Each row of a before or after table is a point. One or more steps were done to the points. Then noise was added and the rows were shuffled. The steps act on columns, c1 being the first. What was done? A step turns or swaps two columns, mirrors them in a line or flattens them onto one, adds a multiple of one to another, or multiplies or shifts one. Angles are multiples of 10 degrees, from the lower column toward the higher: turns from -170 to 170, lines from 10 to 170 but not 90. Use the fewest steps. Two steps may share a column if one is a turn and the other turns, adds or multiplies; they go together, in the order done. Otherwise the lowest column goes first.
(in the rows, 128 means zero)

Before (14 x 3):
[[100 140 155]
 [114 160 109]
 [142 136 180]
 [166  56 197]
 [154  91  75]
 [ 59 133 127]
 [ 51 123 141]
 [151  87 105]
 [ 67 141 134]
 [113 163 123]
 [115 152 136]
 [127 133  33]
 [115 178 160]
 [162 126  92]]
After (14 x 3):
[[ 50 116 124]
 [129 226 117]
 [112 152 158]
 [115 121 154]
 [162 163 118]
 [150 143  85]
 [100 105 145]
 [158 174  80]
 [111 104 184]
 [141  79 147]
 [ 66 124 140]
 [111 141 166]
 [165  49  72]
 [ 57 134 132]]
Steps: turn c2 and c3 by 80 degrees

Before (10 x 9):
[[111 194 156  46 173 120 131 169 102]
 [126 167  85 109 151 171  56 101 188]
 [ 82  72 157 106 103 114  71 136 189]
 [ 87  73 121 103 126  77 165 105 214]
 [118 100 133 135 128 134  98 154 101]
 [114 140 114  64 132  92 146 200 148]
 [140 156 174 107 159 192  98 153 155]
 [157 180  88  90  95  77 104 124 159]
 [156 129 175  52 187 138  83 188 112]
 [153 136  90  68  84 145 128 132  94]]
After (10 x 9):
[[131 150 109  68 163 144  99 132  86]
 [ 87 179  86  90 169  76 125 124 134]
 [153 109 143 135 146 136 152 154 114]
 [ 92 173  91 110 156 170 198 102 175]
 [126 142 117  65 113  94 117 199 152]
 [102 122 133 105 125 192 171 154 142]
 [105  97 152 103 106  78  98 104 219]
 [117 106 146  52 112 139 199 187  96]
 [159 152 107  46  91 121 155 168 120]
 [125  81 166 105 184 114 156 137 204]]
Steps: mirror c1 and c9 in the line at 110 degrees; flatten c2 and c3 onto the line at 140 degrees; turn c5 and c7 by 140 degrees

Before (11 x 14):
[[156 132  75  92 102  79 112  78  92 175 158  91 126  75]
 [125 173 186 154 169 182 133 121  45 120  86 116 126 166]
 [ 73 147  89 112 121 160 160 156 135 121 120  76  90  74]
 [131 201 163 135  75  91 194 129 101 172  79 165 112 103]
 [140 113 109  88  66 137 159 122 146 103  96 133 158  64]
 [ 53 106  90 109 144 153 172  52  73 176  90 110 116 112]
 [157 128 186 122 158 173 130 137  56 145 180 137 115 166]
 [131 111 174 132 147 155  97 120 145  91 112 169 145 151]
 [146 154 125 120 147 124 197 107 117 135 167  92 105  61]
 [103 104 180 129 162  96 199 162  99 116 167 119 182 152]
 [ 54 199 169 121  67 129 131  86  46 124 186  73  86  69]]
After (11 x 14):
[[155 123  76 182 102 188 111 104  92 173 160 115 125  79]
 [130 191 164 126  76 126 194 133 101 172  79  76 114 105]
 [159 119 185 120 159  93 129 124  57 144 181 159 114 166]
 [148 143 126 152 144 159 197 123 117 134 165 147 101  62]
 [129 102 172 135 145  82  97 130 146  91 112 124 147 153]
 [105  94 181  95 161 154 202 125 100 115 168 108 182 153]
 [ 55 186 169 170  67 171 131 130  45 126 186 167  87  67]
 [ 56  97  92 208 140 128 174 123  72 177  90 158 116 112]
 [140 105 108 141  68 119 159  89 146 103  96 133 160  63]
 [126 164 186 131 167 104 133 156  45 121  86 178 123 166]
 [ 73 136  89 101 120 149 159 105 135 123 121 184  89  76]]
Steps: shift c2 by -10; turn c4 and c8 by 100 degrees; turn c6 and c12 by 130 degrees

Before (10 x 24):
[[109  96 177  94 141 124 122 125 101 113 153 110 137 100 106  85 142 118
  164 144 101 108 118  73]
 [ 82 119  95 112 101 166 140  90 109 162 167  96 114 114 185 115 134 133
  113  96 175 185 110  92]
 [137 158 132 161 183 159 160 139 144 107 161  94 185  96 100  80 163 146
  106 162 133 105 148 105]
 [121 123 131 171 168 122 138 142 127  98 109 173 170 166 120 128 123 124
  122  98 131 178 137 136]
 [132 163 109 107 143 147 156  87 154 179 158 136 171  96 115 158 104 134
  136 119 125 105 138 107]
 [140  98 142 132 107 101 100 115 161 111 138 146 111 170 191 113 120  79
  125 100 180 100 126 134]
 [101 145 155 154 144 174 145  93 126 181 118 156 172  99  98 124 128 103
   82 162 115 151 120 151]
 [112 158 135 114 104  91 149  86 145 173 124  91 112 137 188 128 110 149
  116  91 145 141 152 141]
 [141  99 122 157 168 154 105 113 138 147 151 172 116 102 145  81 100 105
  176 163 129 138 137 114]
 [163  98 157 102  96 139 131 138 113 178 140 150 115 168 150  92 166  80
  105 150 114 125 156 146]]
After (10 x 24):
[[113 164 147 113 108  93 151  84 143 169 122  91  50 140 188 128 148 134
  119  94 150 142 154 149]
 [143  97  83 133 113 100 101 114 163 112 135 147  91 171 189  91 135 149
  127  98 183  97 122 134]
 [138 159 144 161 181 159 161 146 149 108 162  94 203  99 100   7 129 130
  169 159 127 105 147 106]
 [164  99  87 103  94 138 128 136 115 182 138 149 131 167 151  42 129 163
  178 154 119 127 156 147]
 [124 127 125 168 170 124 142 144 125 100 111 174 190 163 118 126 135 135
  128 101 123 176 136 138]
 [111  91 127  99 135 121 118 128 101 112 152 108 132 101 105  23  89 179
  122 145 101 112 118  76]
 [ 83 114 129 113 113 167 138  91 109 163 170  94  60 109 186  93 135  97
  143  95 176 185 111  92]
 [131 165 134 103 146 144 154  86 154 177 156 137 114  95 114 201 135 110
  104 117 122 101 136 104]
 [146  97 102 161 166 151 107 112 139 150 153 168  95  98 145   8 103 124
   80 161 120 141 142 113]
 [101 144 108 156 141 176 145  93 127 180 120 157 120 102 102 115 168 154
  150 161 110 149 122 153]]
Steps: mirror c3 and c18 in the line at 40 degrees; turn c5 and c21 by -10 degrees; add 1.5 times c8 to c13; multiply c16 by 2.5; turn c17 and c19 by 120 degrees

Before (12 x 64):
[[210 134  76 198 134 155 147 122 163 155 168 119 100 126 173 163 132  91
  131 111 119 158 123 103 116 155 116 126 128 120 144 165 131 113 165 191
   92 132 110 154 169  95 159 109 104 159 163 202 129 159 102 192  91 145
   88  86 126 102 144 131 154 107  95 139]
 [120 168 116 123 120 134 143 133 119 112 125 139 140 153 114 131 145 157
  124 112  86 144 152 129 148 128 140 159 102 143 135 106 106 138 128 120
   94 127 127 104 123 141 134 132 123  95 123 120 119  90 173 118 149 133
  163 163  72 204 150 124 119 173 116 149]
 [183  84  61 186  98 122 177 134 121 151 185 130  97 111 147 150 138  60
  153  94 146 164 107 116 123 136 126 129 117 132 138 159 122  96 159 214
  116 112 100 151 153 102 112 113 108 102 180 158  99 134 143 126  74 143
   87  95 148  75 156 119 122 146  61 127]
 [115 201 126 134 120 164 125 120 120 100 137 128 178 120 113  98 138 179
  111 130 152 144 180 136 151  93 122 121 150 133 135  89 125 131 126  98
  141 120 127 120 102 128 138 131  98  84  98 109 160 154 151 125 159 127
  131 129  97 149 116 130  94 159 136 144]
 [ 99 155 126 140 127 107 138 116 156 136 140 102 150 138  96 126 160 154
  109 131 176 125 151 131 137 110 126 124  98  93 154  82 147 170 128 118
  120 114  83 116  90 135 110 146 102  82 153 122 128 123 143 145 173 152
  144 148  79 154 151 115 125 133 162 140]
 [114 174 154 104 115 160 135 106 145 105 121 151 201 145  94  92 119 156
  168 127 139 148 128 146 140 137 129 144 100 141 129 133 124 138 125  94
  122 135 127  92 114 127  95 158  96  94 163 112 142 133 162 111 180 152
  163 162 111 202 134 125 101 148 125 191]
 [ 92 173 131  79 115 136 135 127 133 101 111 118 155 165  93 113 121 157
  117 121 158 145 168 128 133  83 134 139 145 113 166 141 132 146 153 120
  121 113 111 143 108  90 110 147 122  95 141 120 117  86 167 130 195 122
  160 158  95 151 105 140 127 154 132 166]
 [164 116  52 183 108 109 148 103 122 166 160 115 120 110 184 158 151 107
  128  63 146 121 155 111  97 188 105 145 136 114 139 154 109 103 170 162
  116 102 103 140 177  91  97 122 113 137 170 174 147 109 101 158  77 158
   83  94 145  93 144 136 151 109  94  94]
 [174 104 101  86 197  78  85  94 120 159 147 129 118 138 106 128  77 101
  162  87 128 179 117  87  70 103 108  77 146  98 159  90  80 124 187 193
   72 170 147 120  64 105 133 133 134 133 158 178 197 100 151  75  69 137
  137 135 118  80 166 167 141 187  49 169]
 [113 169 129 123 113 132  85  84 135 112 113 101 149 109 118 104 139 173
   86 129 129 178 157  80 138 107 149 141  90 132 127 106 117 133 117 100
  137  90 126 130  95 110 114 152 109 115 167 120 107 128 135 126 164 119
  160 168 100 172 125 135 103 137 151 143]
 [123 176 151  73 132 130 123 126 120 111 124 102 121 144 137  86 154 149
  118 149 118 131 133 121 165 114 116 120 140 147 132 132 105 127 127 105
  119 107  99 119 118 128 119 128 100 109 139 122 147 128 151 137 150 160
  122 136  99 157 140 127  81 113 177 145]
 [ 94 170 104  80 122 105 117 128 162 122 131 133 143 138 112  97 149 179
  154 162 152 149 133 134 137 106 124 133 119 137 138 101 134 132 117 115
  110 148 153 118 124 123 109 144  93 123 108  91 119 126 142 152 167 128
  115 179 101 153 121 150 104 154 121 135]]
After (12 x 64):
[[ 91 173 130  79 115 136 135 127 132 101 112 118 154 165  93 114 121 156
  117 121 158 145 168 128 134  39 134 139 144 113 166 141 133 153 152 120
  121 112 112 143 108  97 109 146 122  94 140 121 117  86 168 128 195 120
  160 158 133 151 105 141 126 142 132 167]
 [184  84  61 186  97 122 177 134 121 151 184 130  96 112 147 150 137  60
  154  94 145 164 106 116 123 144 126 129 118 133 138 160 122 111 159 214
  116 112 101 151 153 100 113 113 108 102 180 158  99 134 142 126  73 143
   86  95 133  75 157 118 122 117  61 127]
 [113 172 154 103 115 160 134 105 145 105 121 151 201 145  94  92 119 155
  168 127 139 149 128 145 139 146 129 144 100 141 129 132 124 143 125  95
  124 136 127  94 114 129  95 158  97  94 164 112 143 133 162 111 179 152
  163 162 128 202 133 125 101 137 126 191]
 [ 99 154 126 140 127 106 138 116 158 137 141 103 149 137  95 127 160 154
  110 131 176 125 151 132 137  91 126 124  98  93 154  82 147 162 129 118
  120 114  83 116  90 143 110 146 102  83 153 122 127 123 144 145 172 152
  144 148 126 154 151 116 124 148 163 140]
 [113 169 128 122 112 131  85  84 135 113 112 101 149 109 118 103 139 173
   85 129 129 177 156  79 138  87 148 140  91 132 127 107 117 136 117  99
  136  91 126 131  94 115 114 150 109 116 168 120 108 128 135 126 164 118
  160 167 130 172 124 135 103 132 151 144]
 [ 95 169 104  80 122 105 117 128 163 122 132 133 142 138 112  97 150 180
  154 162 151 150 132 135 137  84 125 133 120 137 138 100 134 142 116 115
  110 148 152 118 124 128 110 144  93 123 109  91 120 127 141 152 168 127
  115 179 129 153 120 150 104 136 121 135]
 [115 200 126 134 120 164 125 120 120 100 138 128 178 121 113  97 139 178
  111 130 152 145 180 137 151  58 122 121 151 133 135  90 124 143 126  98
  142 120 127 120 100 133 138 130  98  84  98 110 160 154 151 125 159 127
  131 129 127 149 117 129  94 138 137 144]
 [120 168 116 123 120 134 143 133 119 112 125 138 140 153 113 130 145 157
  124 111  86 143 152 129 150 127 139 158 101 143 135 107 105 155 128 120
   95 127 128 104 123 150 133 131 123  96 123 120 119  89 174 118 148 132
  164 164 123 203 151 124 119 144 117 149]
 [173 104 102  86 196  79  85  94 120 159 146 130 118 139 106 129  76 102
  162  87 128 179 117  86  70  79 108  76 146  98 159  90  80 150 187 193
   72 170 147 120  64 108 133 132 135 133 157 178 198 102 151  75  68 137
  137 135 132  80 165 166 142 141  49 169]
 [123 176 151  73 132 130 123 126 121 111 124 102 120 144 137  85 155 149
  118 148 118 131 133 120 165 100 116 120 140 148 132 133 106 121 127 105
  118 107  99 119 118 132 119 128 100 109 139 121 146 127 151 136 150 159
  123 136 127 158 140 127  81 123 177 144]
 [164 115  51 183 109 109 147 104 121 166 160 115 121 110 185 157 151 107
  128  62 147 121 155 111  97 249 106 145 136 113 140 153 109 102 171 162
  115 102 103 140 178  89  97 121 113 137 171 174 147 109 101 157  77 158
   84  94 135  93 144 136 150 112  94  94]
 [209 134  77 198 133 156 147 122 164 155 168 119  99 125 173 164 132  91
  131 110 119 159 124 103 116 183 116 126 127 121 144 166 130 107 165 191
   92 132 110 155 169  96 158 108 103 158 163 202 129 159 102 192  91 145
   87  86 134 102 144 132 155 117  96 139]]
Steps: multiply c26 by 2; flatten c34 and c62 onto the line at 30 degrees; flatten c42 and c57 onto the line at 170 degrees

Before (11 x 64):
[[127 155 191 116 134 131 206 179  81  83 168 155  79 134 147 127  88 107
  172 112 159 124  87 120 155 134 125 105 174 130  96 175 168 130 155 119
  137  73 116  96  94 142 103 107 133 163 170 110 170  86 165  84 155  59
  130 156  78 121  69 163 129 128  97 136]
 [139  81 161 122 202  69 185 119 122 106 176  73 134  63  61 164 128 127
  102 151 182  86 180 155 111 166  99 179 157 179 136 166 129 136 140 117
  157 132 106 100 140 102 122 153 108  59 227  99 154 117 102 185 207 124
  117 111 138  84 112 159 150 111  86 126]
 [169 137 137 184 121 117 106 147 170  86 110 101  71  83 122  84 126 171
  158  45 141 108 168  75 136 174 157 158 164 170  68 105 168 148  81 185
   76  63 128 146  73 150 107 113 109  96 135 183  78 157  79  79 183  56
  107  85 101  80 156 129 169 113 203 108]
 [175 166  97 144 107 168 119 128 113  91 135 178  92  81 153 137 107  70
  129 118 116  67 163 150 162  81  87  98 151 126 185 139 121  60  97  98
  126 138 153 127 138 161 134 131 157  67 127 175 172  79  76 159 205 141
   91 178  57 103 133  59 139  88 138 119]
 [ 86 105 193 149 129 123 145 157  97 178 180  70  99 113 110 181 182  58
  122 143  99  96 120  98  95 140 176 159 209 150 149 204 131 147  55 141
   88  98 117 192  77  71 144 103  58  63 110 139 152 171 187  89 195 102
  183 171 140 174 134 122 102 126 147 155]
 [ 91  90 142  85 125  98 198 100 105 139  79 131  86 137 173 172 179  88
   62  76  90 175 101 136  94  99  85 149 119 123 164 100 122 121 110 186
  163 133  77 141 157  65 142  52 103 122 112 105 133 164  92 135 177 144
  186 154  67 168 104 120 117 161 169 110]
 [103 187  82  97 140 121 162 171 171 155  71 144 158  64 161 127 143  75
  115 155  86 130  93 127 137 147 114  87 188  88 123  96 114  63  72 111
  115 160 172 208 177 122 188  59  60 138 117 163 103  83 130 146 152 149
  193  83  97 153 126 150  65 103 129 127]
 [173 161  84 161 162 185 104 100 117 182 176 157  83 144 169 194 151 146
   59  98 117 166 181 146 116  94  78 127 119 176  86 126 192 139 160 113
   92 152 143 105  79 160 121  95 117 114 130 112 170  89 103 123 181 172
  148 140 106 196 170 101 174 185 144 134]
 [115  91 155 128 136  92 108 119 104 138 178  92 160 174 103 174 173 142
   84 101 176 170 104  79  70  83 140 162  94 139 161 188 114  50 122 116
  138 129 132  90 125 171 107  40 150 153 193  88 160  86  95  97 152  73
   82 118 144 172 136 155 112  87 122  94]
 [184 142  96  95 184  71 101 177 112 136 125 116 115  89 175 104  89  65
   98 106  98  91 105 136 118 107  74 145 112 133  87  93 182 121  48 160
  152  89 155 128  83 103 183  50 139 102 108 195 149  73 184 153 137 121
  197  92  70 190  84 120  65 104 164 201]
 [125  80  95  92 171 153  98 171  93 103 142 169 154 146  78 138 190 136
   92  46 155  69 177 102 105 107 176 142  99 124 129 133 156  71  56 199
  166 151  78 168 159 150 112  93  89 142 159 141 127 120 184  81 185 145
  118  81 150 114 148  77 118  93 113 193]]
After (11 x 64):
[[133 156 191 119 136 132 211 181  84  80 167 153  86 133 142 130  85 109
  168 150 156 123  90 124 159 137 127 109 175 120 117 177 170 126 153 121
  135  78 120  93  91 119 109 104 155 166 173 114 172  88 162  82 114   3
  128 152  74 122  68 164 133 125  96 137]
 [173 109 196 151 125 129 149 157  94 179 173  68  97 114 108 176 183  66
  120 195  97  96 120  92  94 137 170 162 211 154  86 204 131 148  64 139
   80  41 119 197  83 177 146 103  66  61 111 134 155 166 182  88 143  49
  184 177 141 180 128 116 108 125 152 156]
 [172  88 147  84 123  98 196 101 106 138  79 130  88 137 166 169 178  95
   61 180  90 175 100 141  93  97  84 145 117 179 132 102 123 121 109 189
  163  96  83 137 155 164 138  49  82 115 106 104 139 162  91 138  71  92
  185 154  65 172 105 118 113 163 169 109]
 [ 78 161  87 166 163 189 104 105 120 191 173 156  85 148 165 198 150 145
   63 187 117 166 184 147 118  92  83 132 116  76  90 129 193 142 164 109
   86 131 149 103  73 143 124 100 150 119 131 112 171  91  99 122 103 119
  148 144 108 196 173  93 171 182 137 135]
 [ 87 138 139 183 119 112 109 147 171  92 110 105  74  87 117  87 127 169
  154 186 142 106 165  78 136 177 153 159 164  81  78 102 167 143  81 180
   78  46 128 145  74 145 111 112 160  99 134 180  79 162  80  81  48   2
  106  82 103  83 158 130 171 108 200 112]
 [116  78 162 129 200  69 183 121 125 105 176  76 130  69  67 160 130 126
  104 208 180  85 182 162 113 167 102 174 156 114 121 162 132 139 142 116
  155  82 109 100 139 180 122 150 105  62 224 100 158 111 107 190 155  76
  121 113 140  76 113 163 152 114  84 124]
 [142  94 153 126 133  92 111 114  96 131 179  93 157 169  99 178 170 144
   87 154 175 167 103  84  77  83 143 163  99  95 172 184 115  53 124 105
  136 146 129  88 123 110 103  44 113 155 201  86 161  92  95  97  98  28
   82 107 145 173 134 153 112  82 125  95]
 [ 81 165  97 147 112 172 116 131 114  88 133 171  91  81 153 133 113  70
  123 204 114  71 164 157 158  80  83 106 154 100 189 140 124  63 100  94
  131 165 151 127 135 106 138 130 104  65 126 170 173  81  75 164 111  90
   86 179  55 100 138  61 138  81 141 125]
 [150 186  83  96 147 119 165 171 174 157  69 149 158  68 163 128 140  70
  110 149  86 128  95 125 140 150 116  84 192 165  76  90 116  64  75 116
  119 190 167 212 171 102 185  56  88 134 115 169 101  85 126 143 154 101
  192  86  97 151 123 150  65 102 140 123]
 [ 75 138  93  92 183  74 100 176 116 138 131 113 117  89 172 101  95  62
  100 139  97  90 108 135 113 107  75 145 114 140 114  98 183 125  45 155
  156  69 154 127  83 151 184  47 162 101 108 193 147  72 177 150 104  75
  193  93  66 190  87 118  65 106 156 201]
 [132  83  95  94 170 154  98 174  93 103 135 171 160 145  75 139 192 132
   91 185 150  66 177 109 105 104 177 141 101 117  97 135 150  74  59 202
  171 172  79 170 162 103 110  94 105 145 160 144 129 120 184  80  49  97
  120  78 160 109 146  75 119  91 115 194]]
Steps: multiply c1 by -1; swap c20 and c53; turn c30 and c42 by 130 degrees; add -1 times c42 to c38; turn c31 and c45 by -50 degrees; shift c54 by -50
